Every row gives one point. The ring and each string are closed loops that go straight from each point to the next, and from the last back to the first. Before rounding, they use only three directions, however many columns there are. How many times does the string pass through the ring? Passing back the other way cancels.

Ring:
[[ -3   6  12 -49]
 [ 37 -18  -7 -46]
 [ 64 -44 -29 -28]
 [ 68 -45 -58  -2]
 [ 35  -9 -82  24]
 [  3  10 -75  30]
 [-45  16 -29  21]
 [-60  13   9   0]
 [-51  13  23 -24]]
String (30 x 4):
[[ -36   39   33  -67]
 [ -15   50    2  -64]
 [   4   23  -14  -42]
 [   8  -18  -12  -15]
 [  22  -58   19  -28]
 [  47  -75   18  -35]
 [  24  -45   -7  -13]
 [  21   -2  -38  -14]
 [  66  -12  -66  -18]
 [ 104  -60  -75   -5]
 [  94  -76  -65    8]
 [  51  -75  -29    9]
 [  35  -43  -35    3]
 [  35    0  -61   -4]
 [  63   -9  -84    1]
 [ 104  -56  -88    5]
 [  89 -102  -35    2]
 [  46  -66  -16   -7]
 [  30  -27  -26  -14]
 [  45   -3  -43  -29]
 [  64   -5  -31  -56]
 [  54   -5   -2  -76]
 [  17  -46   35  -49]
 [   0  -23   33  -50]
 [ -20   19   36  -68]
 [ -30   44   18  -61]
 [ -19   35   -8  -37]
 [  -7    6  -14  -20]
 [ -14  -28   18  -19]
 [ -35  -23   56  -41]]
Times through: 1
String, 24 rows:
[[ 97 -57 -50 -26]
 [108 -98 -43  -9]
 [ 66 -81 -27  -1]
 [ 23 -25 -29  -6]
 [ 39   4 -61 -12]
 [ 55  -9 -62 -15]
 [ 38 -17 -39 -15]
 [ 29 -43 -11 -14]
 [ 66 -69  10 -48]
 [ 49 -15   7 -73]
 [ 14   4  27 -78]
 [-13 -17  37 -47]
 [ -3 -25   1 -13]
 [ -2   3 -21 -14]
 [-19   8  -4 -20]
 [-16 -23  11 -13]
 [-58  -2  50 -32]
 [-59  22  47 -47]
 [-37  63   7 -59]
 [ -1  30 -24 -33]
 [  7 -21   3 -27]
 [ 20 -36   4 -28]
 [ 24 -13 -24 -22]
 [ 62 -11 -48 -34]]
Times through: 0

Ring, 9 rows:
[[ -5  -7   4  22 -11 -26 -30 -28  43]
 [-18   3  13  19   9  -3 -33 -30  41]
 [-23   6  11  16  22  18 -10 -11  18]
 [-20   3   1  16  24  29  22  16 -15]
 [-14  -4  -8  16  18  28  46  36 -34]
 [ -4 -17 -20  16   4  15  72  53 -41]
 [  4 -25 -22  18 -10  -6  67  45 -23]
 [  6 -25 -18  19 -17 -19  43  26  -3]
 [  3 -17  -7  22 -19 -30  -1  -6  26]]
String:
[[  9 -20 -23  23 -20 -16  37  33 -28]
 [  2 -10 -12  23 -13 -14   4   8  -9]
 [ -2 -19 -12  17  -6  -8  40  22   1]
 [ -3 -23 -11  16  -6 -11  45  20  13]
 [ -5 -16  -6  18  -5 -11  22   8  16]
 [ -2 -18   0  20 -16 -33  -8 -20  52]
 [ -3  -4  10  25 -20 -43 -68 -55  68]
 [ -7   3  12  25 -12 -30 -73 -53  54]
 [ -9  -3   1  21  -1  -7 -12 -10  16]
 [-13  -7   1  17   6   1   9  -1  19]
 [-22  -1  15  15  15   2 -16 -26  51]
 [-22   7  20  19  12  -5 -51 -45  57]
 [-10   9  11  25  -4 -15 -66 -43  33]
 [ -8  -1   2  22  -2  -9 -23 -16  17]
 [-14 -10   3  15   8  -1  15  -2  30]
 [-11  -9   9  18  -3 -21 -21 -30  58]
 [  1  -9   6  25 -25 -47 -59 -49  64]
 [  6  -7  -4  27 -26 -38 -44 -27  26]
 [  1  -9  -7  23 -14 -19  -9  -4   7]
 [ -5 -22 -11  15  -1  -4  53  26   7]
 [  2 -34 -22  14  -9  -9  88  48  -5]
 [ 11 -41 -34  15 -17 -11 112  71 -31]
 [  8 -21 -24  21 -16 -11  50  40 -32]
 [  1 -14 -15  20  -8  -5  32  26 -20]
 [ -8 -16 -10  15   5   6  51  29  -6]
 [  1 -32 -27  13  -1   8 109  70 -37]
 [  7 -34 -31  15  -9   1 106  71 -42]]
Times through: 5
String (33 x 9):
[[  8 -21  -6  24 -32 -50 -19 -23  50]
 [  5 -10  -1  27 -29 -46 -50 -37  45]
 [  0  -2  -1  26 -17 -27 -44 -27  22]
 [  0   1   5  28 -21 -36 -69 -46  41]
 [ -7  -5   0  21  -4 -10 -12 -10  17]
 [ -8  -6  -2  19   1  -4   3   0  10]
 [-16  -7   6  16   9  -1   2 -11  35]
 [-24  -2  16  14  17   3 -14 -27  56]
 [-27   9  23  17  19   3 -47 -44  59]
 [-25  15  22  20  17   5 -62 -47  45]
 [-11   7   5  23   2  -3 -39 -22  11]
 [-13  -5   0  17   9   6  12   5   7]
 [-18  -4   2  14  17  16  23   9   8]
 [-30   0   9   9  38  39  40  17   6]
 [-30   9   9  13  39  44  20  13 -10]
 [-25  12   4  16  31  39  10  14 -26]
 [-11   4  -3  21   8  12  -2   7 -18]
 [ -8  -2  -5  21   2   4   4   7 -10]
 [-14 -10  -7  14  17  23  54  35 -19]
 [-17 -14 -14  10  26  39  95  62 -41]
 [ -9 -12 -21  15  17  35  88  68 -66]
 [ -3 -11 -19  19   4  17  56  48 -51]
 [ -1  -6 -13  23  -6  -1  14  19 -26]
 [ -7 -12  -9  17   3   4  36  23  -9]
 [ -5 -23 -18  14   5  10  81  51 -23]
 [ -3 -26 -20  13   2   7  87  53 -22]
 [  4 -39 -30  12  -6   1 121  74 -31]
 [ 13 -36 -32  18 -22 -17  88  58 -28]
 [  9 -18 -19  24 -22 -23  19  18 -12]
 [  2 -11 -11  23 -14 -17   4   6  -2]
 [ -3 -16  -9  18  -6  -9  27  14   5]
 [ -2 -21 -10  18  -9 -14  34  15  14]
 [  1 -26 -10  18 -15 -26  30   8  30]]
Times through: 5
